Every row gives one point. Any point is a mix of the corners, with weights that add up to 1. It lies inside the corners' shape when no weight is negative. Is each point inside? If not, which corners have a negative weight?

Corners:
(1): [-0.41  0.88 -0.25]
(2): [-0.27  0.09  0.40]
(3): [ 0.18 -0.43  0.46]
(4): [ 0.24 -1.06  0.31]
Points:
[ 0.13 -0.82  0.49] -> outside (1)
[-0.14  0.24 -0.02] -> outside (2)
[-0.26  0.51 -0.07] -> inside
[-0.22  0.05  0.36] -> inside
[-0.02 -0.38  0.34] -> inside

Corners:
(1): [-0.01  0.04 -0.03  0.59  0.84  0.69 -0.33  0.32 -0.20  0.20  0.15 -0.21]
(2): [ 0.06  0.39  0.20  0.28 -0.80 -0.91 -0.91  0.81 -0.95  0.17 -0.80  0.06]
(3): [ 0.09  0.19 -0.28  0.00 -1.78 -0.41 -0.43  0.15 -0.48  0.50 -0.41 -0.08]
(4): [ 0.70  0.22 -0.39  0.38  1.71  0.66 -0.31  0.15  0.13 -0.07  0.27  0.09]
(5): [-0.69  0.42  0.02 -0.31 -0.88 -0.23  0.12 -0.06  0.49  0.12 -0.16  0.35]
(6): [-0.22  0.38 -0.02 -0.49 -0.30 -0.07  0.52  0.06  0.60  1.06 -0.11 -0.26]
(7): [ 0.09  0.25  0.03 -0.09  0.71  0.91 -0.32 -0.18 -0.89 -0.02 -0.02  0.58]
(8): [-0.14 -0.28 -0.28 -0.32  0.14  0.39 -0.67 -0.69  0.42  0.67  0.04  0.79]
(9): [-0.35 -0.09  0.05  0.35  0.41 -0.14  0.10 -0.25 -0.27  0.60  0.42  0.32]
(10): [ 0.14 -0.86  0.52  0.22  0.54  0.68 -0.23  0.14 -0.60 -0.28 -0.29  0.44]
(11): [-0.47  0.09 -0.56 -0.24 -1.06 -0.48 -0.01 -0.47  0.36  0.20 -0.46 -0.47]
(12): [ 0.07 -0.35  0.28 -0.24  0.51  0.79 -0.72 -0.33  0.12 -0.44  0.35 -0.09]
(13): [ 0.09  0.27  0.50  0.24  0.60  0.57 -0.19 -0.50  0.10  0.09 -0.23  0.15]
Points:
[ 0.04  0.16 -0.09  0.20 -0.10  0.01 -0.21  0.04 -0.25  0.44 -0.28 -0.05] -> outside (5, 12)
[-0.15  0.16 -0.07 -0.05 -0.03  0.09 -0.24 -0.06  0.13  0.23 -0.08  0.26] -> inside
[-0.21  0.52 -0.09 -0.10 -0.72 -0.13 -0.28  0.01 -0.19  0.43 -0.48  0.05] -> outside (4, 9, 10, 12)
[ 0.02 -0.02  0.03  0.05 -0.09  0.29 -0.40 -0.03 -0.16  0.11 -0.04  0.00] -> inside
[-0.01  0.09 -0.04  0.00 -0.04  0.22 -0.37  0.00 -0.12  0.18 -0.18  0.05] -> outside (9)
